Each row is a point. To make a cloud, some directions were put in groups of two or more. Within a group, all points are equally far from the middle, so they leave a hole (a ring in 2 directions, a hollow ball in 3). The other directions are filled evenly. Then the cloud was stretched, turned, moved and blurred a little. How many holes are there, and how many directions does each take, smallest first?

Cloud:
[[ 20  -5  47]
 [-15 -48  17]
 [-23 -42  21]
 [-44 -43  54]
 [-11 -58 -20]
 [ -4  34  19]
 [  1  33  26]
 [ -7 -55 -62]
 [ 15  13 -28]
 [-19   7 -33]
 [ 13 -49 -67]
 [-46 -23  45]
 [-26 -41 -59]
 [-15  35  39]
 [-25  27 -51]
 [ 33  21  10]
 [  0 -67  14]
 [-24 -23 -54]
 [ 25  10 -67]
 [ 42 -25  56]
 [ -8 -11  55]
 [-16  26  24]]
Holes: 0

Cloud:
[[-55 -56 -10 -23]
 [-21 -13 -59  -9]
 [ 25  -2  47 -31]
 [ 18  -7  48 -15]
 [ 13  -2 -49 -22]
 [-66  41 -29 -12]
 [ 12  15 -44  23]
 [ 39  -3 -44 -22]
 [-44  57  48  -1]
 [-30 -69 -24 -28]
 [ 14  -3 -12  43]
 [ 30  40  67  21]
 [-45 -48 -17 -11]
 [ 41  65  60  19]
 [-45 -30 -12   8]
 [ 55  45  60   6]
 [ 45   2  53 -17]
 [ 23   5 -48   4]
 [-20  44  36 -15]
 [ 57 -26 -30  21]
 [-27 -42 -52  -9]
 [ 38  78  43  23]
 [ 14  41  47  -8]
 [ 46 -19  46 -10]
 [-26  20  48 -17]
 [-31  12   3 -52]
 [-13   4  22  39]
 [-12  63  15   2]
 [-30   8  33 -43]
 [-19  43 -35  15]
 [-22   2  42  10]
 [-75  26 -11 -43]]
Holes: 1 (2)

Cloud, 52 rows:
[[ 41  15  30 -21  19 -35]
 [ 29  40  47   5  69 -32]
 [-16  54 -61  19  47  27]
 [ 13 -30 -27 -18 -36 -11]
 [ 35  12  13  57  64  10]
 [-42  -4  -6  56 -41 -10]
 [  4  -8 -78  35   9  19]
 [ 10  37  12 -44  30 -14]
 [-26  38 -37 -31   5  44]
 [ 35  12  17  19  94 -18]
 [-33  11 -58  -5  -6  65]
 [ -2 -59 -12  52  -4  20]
 [ 28  30  48 -20  31 -39]
 [ -9  -7 -58  -7 -13 -25]
 [-20 -29  33  14 -34 -45]
 [ 35  16 -37  -1  26  30]
 [ -7 -46  17  -2 -28 -46]
 [-15  -1  53 -30   3  23]
 [-24  -9 -61  70   4  39]
 [-29  33 -28  25  50  71]
 [ -3 -32  64  59  52  -2]
 [  0  37  15  33  94  34]
 [  7 -18  -5  57  21  54]
 [-20  51 -52  29  49  -1]
 [-53  25  31  15 -30  -3]
 [ -5  52  46  -4  63 -31]
 [-10  60  47   2  52  27]
 [-67   8 -21  21  47  -3]
 [ 39  42  -4  33  50   0]
 [ 24 -56  40  -5   5  -8]
 [ 17  -1  31  16 -26  37]
 [ -7 -17  56   1   6 -63]
 [-17  -1 -37  14 -22 -44]
 [  5  45 -16  56   6  46]
 [  3 -24  57  18  64  30]
 [-52 -13 -62  21   3  -9]
 [-63  -9  -5   7  31  45]
 [ 32  33  37 -30  39  -1]
 [  3 -37  -9   2   7 -58]
 [-61  31   4   8  44 -15]
 [-23 -26   6 -29  52  13]
 [ 30 -21 -19  59  41  12]
 [ 27  51  28  -3  76  -6]
 [  4 -65  -2  14  47 -17]
 [-55   4 -43  -5  44  18]
 [ -8 -14 -29  27  30  69]
 [-13  35 -22  71  60  31]
 [-47   4 -37  10 -25  69]
 [ 15  64  -3  38  46   2]
 [ 34 -25 -22   4  18 -37]
 [ 13 -34  66  53  42   0]
 [ 14  47 -32  40  54  -6]]
Holes: 1 (6)

Cloud, 85 rows:
[[ -2  37  -3 -15 -33  19  57  24]
 [ 23  38  11  16  52  35   0  21]
 [ 15 -19   5 -39  35  41  -4 -42]
 [ 33   5  44 -25  81  -1  10   8]
 [ 40  15 -38   9  -5 -22  57   9]
 [ -5 -16  36  22 -31  16 -22 -14]
 [  4  31  39 -21  24  41 -59 -20]
 [ 21  -2 -48 -12 -95 -16   5 -17]
 [ 39   7   5  11 -15  20  25  33]
 [  6  10  22  12 -36  46  22  49]
 [-50 -22  25 -11   7  37   4 -15]
 [ 48  17   0 -22 -50   2  21  23]
 [ 52 -21 -27 -45  29  46 -17 -29]
 [ 11  36   5  -4 -17 -35  20  14]
 [ -7   5 -16  33 -17  13  12   7]
 [  9  46 -28  -9  29  10 -12  21]
 [ 25  38  45 -44  24  -5   5 -23]
 [-28  28  22   9 -14  41 -48 -33]
 [ 23  20  40 -45 -51   8   9 -19]
 [ 19 -22  17 -14 -10  10  26  20]
 [  5  10  44 -48  42  18  15  40]
 [-35  20 -44  33 -19  28  21  -3]
 [-16   7 -45 -29 -52  -2 -44 -25]
 [-41 -16  -6  13 -51  -2   2   1]
 [ 21  47  41  -6 -33  -1  26 -38]
 [ 50   7  40 -20   7  -3 -59   2]
 [-12   4  42  15  44 -23 -49   5]
 [ 73  61 -27  -4   1 -30  22  11]
 [ -6 -24  25 -16   9   1 -17  40]
 [ 13  -3  24  11 -48  31 -40 -16]
 [-28  28   3  10 -15 -28   7 -18]
 [ 53  44  11   0 -22 -20  13  21]
 [ 17 -45  23 -23 -21 -22  44 -14]
 [ 39  19  48 -14   0 -35 -14 -41]
 [ 33 -20 -48 -39  -9   3  11  -7]
 [ 38 -10   2  11 -10  25  30  41]
 [-20  75  28  38   5   9  20  49]
 [ 18  -7   8 -43 -13 -32  17 -44]
 [ 34 -48  -6 -27  22  54 -28  -9]
 [ -1  50  18 -32 -33 -29   0 -23]
 [  1  -3 -40  17 -10 -21 -53 -39]
 [ 32  22  29 -23 -32   4  29 -13]
 [ 19 -49 -54  30 -12   4   2   6]
 [  2  61  43 -23  -7 -28   4 -52]
 [ 10  15 -21  20  23 -33  28 -17]
 [ 24 -35  50 -40 -36 -21 -29  -3]
 [ 21  62  23   3  28  23  41 -13]
 [ 39 -45  13 -18  47  29  -5   1]
 [ 74 -62 -29 -19  21  -2 -22  45]
 [-22  -3  33  25   8  -1  19 -14]
 [ 31  25  42 -29 -65  30  40 -44]
 [ 30  37  11   8 -15  43 -30  20]
 [ 32  23 -42 -33  50  -7  17  41]
 [ 19  45  21 -28   5  17 -18 -37]
 [ 65 -14  13   8   9  21  33   6]
 [ 39  39   6  -4 -14 -44  -7   3]
 [ 24  46   8 -19  19   4 -32  10]
 [ 76  12   4 -31 -17  30   6 -29]
 [-35 -26 -43 -12   1   0 -11  23]
 [ -7  23  -6   8 -16  41  35  42]
 [  3  32 -16  -8 -87  36   5  -5]
 [  3  28  -8  -5 -21 -13 -12 -48]
 [-25  16   1  10 -40 -16  76 -18]
 [ 22 -17 -44  -7 -18  20  58 -15]
 [ 42   2  -1 -41 -31  46 -30  24]
 [ 55  18  -5 -60 -34  26  18 -18]
 [ 17 -39  -5 -66 -51 -33  21 -38]
 [ -9  -9  22  -2 -49  11 -35 -35]
 [ 39  36 -35 -21  18 -43  25 -27]
 [-10  16 -12   6 -22  20  39 -66]
 [ 53  53 -34   0 -21  31  -7  33]
 [ 61   2  -7 -20  -3   2   5 -45]
 [ 43  14  35  13 -39  24 -28 -18]
 [ 54  12  -2 -48  27 -28 -10  15]
 [ 39  -1 -12  -4   3 -14   4   2]
 [ 16  84  44 -27 -13  15  37 -10]
 [ 26  34  27  24 -15 -27  11  52]
 [ -5 -13  23  -7 -32  -7 -42 -31]
 [ 48  39   5   2  36 -29  24   7]
 [ 53 -12 -33 -10  12  29  16  58]
 [ 14  -7 -36 -46 -45 -55  21 -43]
 [ 20 -10  -1   9 -50 -28  23 -13]
 [-20  56  29  45 -25 -27   0 -16]
 [ 53  -2 -22  -7  -7 -32  45  22]
 [ 57   6 -10 -17  -6   4   2   6]]
Holes: 0

Cloud (90 x 9):
[[  0 -32   1  20  49 -44   2 -24 -25]
 [-18  22 -44  42 -13  -1  14   7   7]
 [-45  -7 -11   2  15 -47 -28 -12  -8]
 [  5 -63 -25  -8  17   4   2  10 -58]
 [-32  16  -1   7 -31 -15 -47 -28   0]
 [ 33  24 -16  25 -12   7 -21  22  -3]
 [-60  23  41  15  -7 -20 -20  22  -7]
 [-36  14  -1  51 -11   2 -26 -10  22]
 [ 29 -26   6 -34 -20  27  22   6 -87]
 [  5  -5  14 -21  80 -44  45  14 -45]
 [ 31   0   4 -45   5   2  23  13 -88]
 [ 38  -2 -14  14 -11  20  -5   7  15]
 [ -6  26  53 -26  20 -52 -28  17 -28]
 [-23 -30 -15  -7  57  12  31  11 -44]
 [-29  -9  37   8 -18 -46 -17   3 -36]
 [  5 -15  69   2  -1 -34   6  42 -38]
 [  8 -30  19 -45  41 -44  30  11 -47]
 [-48   2 -39  28  77  -2  -5  18   0]
 [-11  41 -19  -1 -30 -10  15  23 -31]
 [  9  52  35 -37   9 -20   3  10 -72]
 [  1  -3 -11   5  -2  45  13  38   3]
 [-14 -42 -34   3  52 -25  54  -5 -12]
 [ -8 -39   5   3  -4 -41  41  24 -22]
 [-33  22 -66  26  24  30 -40  24  17]
 [ 16 -25 -59  13  41  10  52  19 -43]
 [  7   1  46  17  59 -21   1   4 -28]
 [-11 -23  -3  32  74 -17 -16  28  -7]
 [-20  32 -13  40  60   2 -17  38 -28]
 [-40  63 -41  23  26  11 -35   0  10]
 [-34  26  24  40 -22 -10  -2  26 -24]
 [ 49 -50 -29  -2  39  -8  35  -6  -7]
 [-26   8 -15  59  16 -12   6  36   0]
 [ 23 -53 -11 -16  26 -16  10   4 -71]
 [  6 -11  14 -13  45 -48 -14 -24 -21]
 [-28  48 -47  -2 -20  -3 -47  -2   9]
 [-17  14 -49  16  26  43 -28   2 -11]
 [ 18  20  55 -21  44 -12  14  33 -36]
 [ 42 -60  -4   1  50 -17  62 -16 -43]
 [ 47 -42  37 -11  -2  -4  52  24 -44]
 [-53  16  32  -8   1 -32 -30  29  13]
 [ 31 -14  11 -54  14  -3  13  12 -62]
 [ 25 -17  28  14 -20 -13 -13  52 -53]
 [ 14  20   2  27  13  35 -11   7 -47]
 [  3  22  -5  36 -23   3  12 -12 -26]
 [-37  17 -20  58   0 -20 -46  30  30]
 [ 28 -15 -37  -8  24  26  49  32 -44]
 [ 39 -31 -14  27  24  16  40   9 -71]
 [ 36 -27   2  -3 -13 -39  13  29 -42]
 [-34 -44  -5  19  -2 -26 -17   8 -26]
 [-46  44 -58  22  21   0 -37 -12  18]
 [-14 -11  10  20 -27  -5  -3  37 -71]
 [ 37 -59   9 -12   1  -4   2 -20 -41]
 [ 28 -58  -2   6 -13  41  46  25 -33]
 [-33  44 -17  34  19 -39 -45  17  36]
 [-38  15 -63  33  36 -14 -30  29  23]
 [-46  38 -23 -15  -3   6  -6  19 -24]
 [ -6 -12 -49  26 -40   2 -11 -30  27]
 [-12 -34 -60  33  40  26  11  -2 -38]
 [-20  45  66 -12  33 -47  -7  25 -49]
 [  3  34  60  -2 -17 -35   1  36 -19]
 [  3 -27   1 -14  69 -43  57   1 -56]
 [  6  19  18 -18 -34 -53  12   1 -30]
 [-19  23 -25  22 -48  -2 -30  53 -10]
 [ 42 -22   5  14 -39   2 -10 -14 -17]
 [-13   8  39  -1 -31 -44  -7  -5 -54]
 [  3  -8  67   9  31 -26  17  37 -55]
 [ 14 -19   3 -33  29 -37  -8  -3  -1]
 [ -3 -63   5 -10 -39   9  30   1 -26]
 [ 31  -5 -12 -35  -3  15  40  12 -85]
 [-22 -21 -53  45 -40  -8 -19  -3   5]
 [  9  49 -11 -20 -13  15  15  23 -37]
 [ -1   3 -26  59  -5  11 -28  30 -23]
 [ -3 -51 -73   7   3  15   9 -27  14]
 [  7 -10  16   0  23 -35 -18   6 -63]
 [  5 -46   2 -31  31   6  36  15 -77]
 [-14   2   6   9   0  18  -8  73 -49]
 [-27  23 -32  49 -14   9   5  30   8]
 [ 10   5  18 -24  32 -33 -28  -2   1]
 [ 12  11  43 -20   9 -24   8  14 -95]
 [ 45 -12 -17   8   6  31  24  16  -6]
 [ 13  10   2 -22  26 -56  -8  -1 -41]
 [-16   9 -36  -9 -43  28 -25  43   3]
 [ 36 -26  25  20  26  25  14  18 -35]
 [-29 -10 -41  43 -16  -7 -14 -30  14]
 [-24 -49 -35  27 -50  12 -21  -5   9]
 [-32  32 -31  39   2  42 -16  41  11]
 [  7 -17  -3  -9 -75  27   9  20  -8]
 [ 27  13  -2 -24  12  -1  36 -21 -16]
 [ 49 -45  -7  12 -26  20   2 -15 -17]
 [ -7  19  22 -15  69 -42  17 -19  -1]]
Holes: 3 (2, 3, 4)
